Each point is reached from the start by the listed moves, each made once or not at all, plus a little noise. Is the number of moves made odd or even? Then give how often each move was made.

Moves:
(1): [ -4 -30  22 -31]
(2): [ 30  43  25 -26]
(3): [-64  20  44 -36]
Start: [-17  10 -17   0]
Points:
[-13 -17   4 -35] => odd (1, 0, 0)
[-20   6 -15   3] => even (0, 0, 0)
[-55  44  74 -91] => odd (1, 1, 1)

Moves:
(1): [ 18  24   4  15  23  -5 -15   4  -7   3  14]
(2): [ 13  23  -8   5 -24   5  -7 -35   9 -12   2]
(3): [  1   0  27  18 -10   4  -3   2   7 -18 -15]
(4): [ 15 -19 -16  26 -19  12   4  -7  25  17  -6]
(5): [ -9  -9  -9  22  25 -16 -10 -35   2 -14  -2]
(6): [  0  -1  14   2  21  19  -3 -27   1  20  -2]
(7): [ 14  -7   2 -18   4  -1  11   1  24  -7   2]
(8): [-21  13  -5  14  14   5  15   9  23  -3  -4]
(9): [-21  -5 -17 -11  -2 -26 -33  -6  19   0 -13]
(10): [ -5  21  23 -10  -2 -19   9 -16   7   6  26]
(11): [-14  11  -9   3  -1  22 -16  11  17 -26  55]
Start: [ -2  -2  -6   9 -18 -18  -2  16   5   3  -9]
Points:
[-46  12  -6  66  11  -7 -18   3  54 -61  24] => even (0, 0, 1, 0, 1, 0, 0, 1, 0, 0, 1)
[ -4  41 -12  77 -28 -41 -70 -69  87 -45  54] => even (1, 1, 1, 1, 1, 0, 0, 0, 1, 1, 1)
[ 29  48  -1  20   2  23 -32 -30  49 -21  64] => odd (1, 1, 0, 0, 0, 1, 1, 0, 0, 0, 1)
[-16  26  25  80  55 -10 -20 -32  30 -11 -18] => odd (1, 0, 1, 0, 1, 1, 0, 1, 0, 0, 0)
[  1  25  16  74 -28  11 -26 -95  72 -29  53] => odd (0, 1, 1, 1, 1, 1, 0, 0, 0, 1, 1)
[ 21  32   9  91 -12  20  -8 -36  65   7 -19] => even (1, 1, 1, 1, 0, 1, 0, 1, 0, 0, 0)

Moves:
(1): [  1   2   6  10 -17   7  11  -7   6  -3  -8 -15   3  19 -22   6   3  13
  -2  -4   9  17   2  -9]
(2): [ 13  18  -8   1   4 -20 -23 -11   1   5   1  11  18  -9  -4  -3 -10  -3
 -11  11   6   6  -6   0]
(3): [-12  19   0   0  -5   9   3  -2  12 -14   4 -16  -3  -2  14   8   3  -7
 -13   7   2   5  -4  20]
(4): [ -7  12 -11  16 -15  -5   2   0  -6  12  -1   0  -5   5  -8   8 -13  -2
  12   4  -9  14  -4  17]
(5): [ 19   6 -10  17  14   5   5  25   5  12   6 -17  -7   2   0  -4  -2 -22
  -1   4  21   1   4 -13]
(6): [ 10   5   8 -15  -7  -8  -5   2   9   7  -9  -8  11 -15  -1 -15   4 -11
   3   4   8   9 -11  -4]
(7): [ 10  -1  -5  19   5   7  11 -10   5   2   4  13  11  14  18 -16   5  -6
  12   6   9   7  -5   4]
(8): [-28   2 -12   7  -5  -4  11  -2  -9  -8   1  -9  -2   3   8 -10 -11  -4
 -14  -7  -9   0   3  -4]
(9): [ 10  -9  -7   4  -1  11  -1  16 -11   2 -14  -5   1 -14  18  29  -8  -4
 -10  13  28  22 -24 -15]
(10): [ -4  -7   1  -5  10   2  26 -25   2   3  -1  12   2   1  -8  13  17 -13
 -10 -15   1 -36   3 -14]
(11): [  6  -1  25   3  -9  -7  10  21  24 -26   0  -5   9  15  -3   9 -20 -10
   3   7   3 -14   3   3]
(12): [-38 -23   7  -1  -5  11  -5   0   5  -9   6   7  19  -5 -18   3  21  10
  13   3   2  15 -22   5]
(13): [  3   2 -33 -19 -12 -17   0   0  17   7   8  -2  12   4  -5   1   7   7
  11   6  13 -39   7   7]
(14): [ -5   9  -5  13  11   7   6  19  -9   9  -8   2  -9  12 -11  -3   8   1
   7  11   9 -15  -3 -11]
(15): [ -6   3   4 -15 -18  47  18  10  -8  13  23  -1   0   3 -27   1 -10  15
   1  31 -21   4   8  10]
(16): [-30 -15   6  -7  20 -17  19 -11  -6  -6  15   9 -35  14 -27   9  12   5
 -16  10 -32   5   4 -15]
(17): [ -3   1  -4  -3   0   7  22 -12   6   6  18   4  11  -5   0  -3 -21  21
 -14 -15  -6 -17 -20  18]
(18): [  5  13  -2   5   4  13   2  -7   8  -7   0   2   1   1   2  -2 -16  -4
  18  -6 -13   0  -9  -6]
(19): [-16  18  11   2  -3  -6  -8   8   5  35  15   5  19  -1   1  18   6  26
  15   7  11  15   2 -21]
(20): [-13  -7   3  13  -3  -9   5  -8   1  -5  -4 -29  -4 -12  14   7  14   6
 -14  22 -12  14  11  -7]
(21): [ -2   7   7   3   2 -18 -11 -22 -10 -11  17 -21 -10  -1 -12 -16 -13  -2
   1  17  -3  -7   2   1]
(22): [ 29  -1  -8  -3 -18  -7  -5   9   1   7   2   4 -26   3  11  -4   7 -12
 -10  20 -16 -19 -20   1]
(23): [-11 -25   3 -25  -8  -3 -11  -2  52  18  -4   2   1  -2  -5  -8 -17  12
  -2  25   2 -20  -6  12]
(24): [  4  -1   2 -27  -3  -5 -28   5   7  28 -12 -17  28  14  -5  13  -5  -1
   2  10   0  10  -8  -4]
Start: [ -8 -18  10  -2   3  -5 -14   4  -7  -8 -19   6   7   1  14   6   1   2
 -33   9  24  -1   6  20]
Points:
[-74 -36  -5   7  15   3  10 -49  52  -1  -7  42  20   4  -7  48  -7  -9
 -41  66  17  16 -66  27] => even (0, 1, 1, 1, 0, 0, 1, 0, 1, 1, 0, 1, 0, 0, 0, 1, 0, 1, 0, 0, 0, 0, 1, 0)
[-25  21   9 -19 -27  14   1  -7  14  12 -10   3  60  31 -33  39 -67 -22
 -31  45 -19 -18  -3  20] => even (0, 1, 0, 1, 0, 0, 0, 1, 0, 1, 1, 0, 0, 0, 1, 0, 0, 1, 0, 0, 0, 0, 0, 1)
[-13  10 -17 -17 -42 -51 -32  -6   7  58   3 -35  -2  44 -31  67 -19  30
 -12  85  14  16 -43 -22] => even (1, 0, 0, 1, 0, 0, 0, 0, 1, 0, 0, 0, 1, 0, 0, 1, 0, 1, 1, 0, 1, 1, 0, 1)
[-67  22 -38  45 -56 -10  47 -38  24  24  15 -49  42   6  12  30  10  20
 -30  81  47 -18 -88   2] => odd (1, 0, 1, 1, 0, 1, 1, 1, 1, 1, 0, 1, 1, 1, 0, 0, 1, 1, 1, 1, 1, 1, 0, 0)
[  5 -11 -30  42 -48 -42  59  -9  17  -8   6 -75  -7  26   8  47 -40 -17
 -86  59  45 -65 -26   3] => even (1, 0, 0, 1, 1, 0, 0, 1, 1, 1, 1, 0, 1, 0, 0, 0, 1, 0, 0, 1, 1, 1, 0, 0)
[-35 -30 -41 -21 -39 -28  69 -63  82  28  10  17  -7  44 -24 -16 -21  10
 -47  37 -18 -82 -50  27] => even (1, 0, 0, 1, 0, 1, 1, 1, 0, 1, 0, 0, 1, 0, 0, 1, 1, 1, 0, 0, 0, 1, 1, 0)
[-82  -6  -2  -4 -15 -36  -8   8  68  56  25 -31  11  35 -95   2   3  37
  27  89  42  -8 -28 -16] => even (1, 0, 0, 1, 1, 1, 0, 0, 0, 0, 0, 1, 1, 1, 0, 1, 0, 1, 1, 0, 1, 0, 1, 0)
[-33  17  15 -52 -28  30 -15 -17  49  51  -6 -37  22  18 -49   9 -37 -11
 -16  95  -2 -39 -24  42] => even (0, 0, 1, 1, 0, 1, 0, 0, 0, 1, 0, 0, 0, 1, 1, 0, 0, 1, 0, 0, 1, 0, 1, 1)
[ -7  -5  19  38  18 -23  12  27   1 -32   7 -27 -39  21 -16  40 -64 -37
 -24  55  21  17 -23 -10] => odd (0, 0, 0, 1, 1, 0, 0, 0, 1, 0, 1, 0, 0, 0, 0, 1, 0, 1, 0, 0, 1, 0, 0, 0)
